Each point is reached from the start by the listed moves, each made 0, 1 or 2 times, or once backwards (-1), plus a little noise. Is the number of moves made odd or even? Then give how often each move was made.

Moves:
(1): [ 9  9 -1 -1 18]
(2): [ -8   2 -22 -22   2]
(3): [  2   2  21 -15 -22]
Start: [ 0 -7  0 -8  0]
Points:
[  8  11 -45 -17  60] => even (2, 1, -1)
[ 0 -7  0 -8  0] => even (0, 0, 0)
[-11 -18 -20   8   3] => even (-1, 0, -1)

Moves:
(1): [  1   1  -2   2   8   5   3   3  10  -9 -11   0]
(2): [ -3   4 -10   1   2  11   3  -5  -7  -7   2  -2]
(3): [ 3  8  1  0  6  2 11 -4  7 15 -3 -5]
(4): [-3  0  2  3 -2 -2  3 -1 -1 -6  1  1]
(5): [  6  -4 -14   6   7  12  12   4  -4  -1  -1   3]
(6): [ -4   0  -1  -8  -3   1  -3 -14   0  -1   3   7]
(7): [10  3  4  1 -7 -1 -1  8  9  0 -8 -9]
(8): [ 4  4  4  4 -1 14  1  4  9 -1 -3 -1]
(9): [  0 -10   0   0   6  -6   0  -7   6   2  -5 -11]
Start: [-2  3 10 -2 -3  2 -4  6 -6  8  3 -4]
Points:
[ 22  27  30   0 -11  -4  10  31   8  60  -1 -18] => even (-1, -1, 2, -1, 0, -1, 1, 0, -1)
[ 28  13 -17  13  -6  32  28  20  -5  24  -5 -24] => odd (-1, 1, 1, 0, 2, 0, 2, 0, 0)
[ -9  18  -8  -7  29  10  20 -15  -3  28  -2  -4] => odd (1, 1, 2, -1, 0, 0, -1, -1, 0)
[ -1 -10 -18   3  11  35  30 -40  -2  13   6 -13] => even (-1, 1, 1, 2, 2, 2, 0, 1, 2)
[-17  14  21  -9  25  -3  11 -30  30  16 -17  -8] => odd (2, 0, 2, 1, -1, 1, -1, 0, 1)

Moves:
(1): [ 4 -2  1  8  0 -6  4  0  4  3 -2  0 12 -2 -5 15]
(2): [-9  7 -2 -8 -8 -3 -2 -1  4 -7  0  8  1  2  0 10]
(3): [-6  0  7 -3 -9  6 -8  6  6 -7  7  3  3  6  3 -7]
(4): [ 5  4 -7 10  6 -1 -3 10 -5  4  5  5 -7 -5 -4  1]
(5): [  8   3   5  -8   9 -11   2   2   5  -2   4   8  -9   5   1  -3]
(6): [ -1   1  -4   0   4   0   7  -1  14   1   1 -11  -8   2  -7  -2]
(7): [-1 -1  3  0  5  4 -3  1  0  5 -6  6 -3 -8 10 -3]
(8): [ 2 -4 -4 -2  2  5 -4  7 -1  4 -8  5 -1  1 -9 -3]
(9): [-3 -9 10 -3 -4  1 -2  7 -3  7  0 -1 -4  2  4  0]
(10): [ 3  7 -3 -9  0  5  1  5 -5  2  3  0  2 -1  5 -2]
(11): [  0 -10  -2   0   3   1  -4   2   6  -7   9   0  -2  -6  -2   3]
(12): [  1  -1  -5   2   5 -12  -7   5  -7   0   6  -2  15  18  11   3]
(13): [ -5  -2  -3   4   3   9   0 -13   3  -2   6   1  -1   0 -12   1]
(14): [-12   3  10  -2  13  -3   5   2  -3  -3   3  -1   6  -6   4   5]
Start: [  1 -10 -12 -11  -3  -5  -8   0   7  -2   8 -11  -1   5  -1  -4]
Points:
[ 10  24 -24 -16  -2 -31 -23  39   6  -6  37  24  23  19   5  36] => odd (2, 2, 1, 2, 1, 0, 0, 0, 0, 2, 0, 1, 0, 0)
[-16   2 -15 -31 -42 -12 -21 -20  27 -23  29  -4  32  39   9  24] => even (1, 2, 1, -1, 0, 0, 0, -1, 0, 1, 0, 1, 1, -1)
[-26 -55  20  -6 -37  28 -27   3  18   0  15 -29  10  28 -20 -22] => odd (0, -1, 2, -1, -1, 0, -1, 1, 2, -1, 0, 0, 1, 0)
[ 22 -27 -32  24  46 -18 -25  32  16 -13  47   7  25   6 -47  17] => even (2, -1, 1, 2, 1, 0, -1, 2, -1, 0, 2, 1, 1, 1)
[-34  -1 -12 -32  -4 -18 -39   9  -6 -34  47  15  46  35  27  23] => even (0, 2, 1, 0, 0, -1, 0, 0, 0, 1, 1, 2, 1, 1)
[ 33 -17 -22 -19  31 -16 -44  51 -11 -16  60  20 -20  22   2 -33] => even (-1, -1, 1, 2, 2, -1, -1, 1, 0, 1, 2, 1, 0, 0)
[-30 -28  -3 -15 -25  24 -42  14  30 -24  24   6   6 -14  20  -4] => even (0, 1, 2, 0, -1, 0, 2, 0, 0, 0, 2, 0, 0, 0)
[-20  12 -30 -41 -44  11 -21 -25  25 -29   5   4  -1  39 -25 -12] => odd (-1, 2, 1, -1, 0, 0, -1, 1, -1, 0, -1, 0, 1, -1)
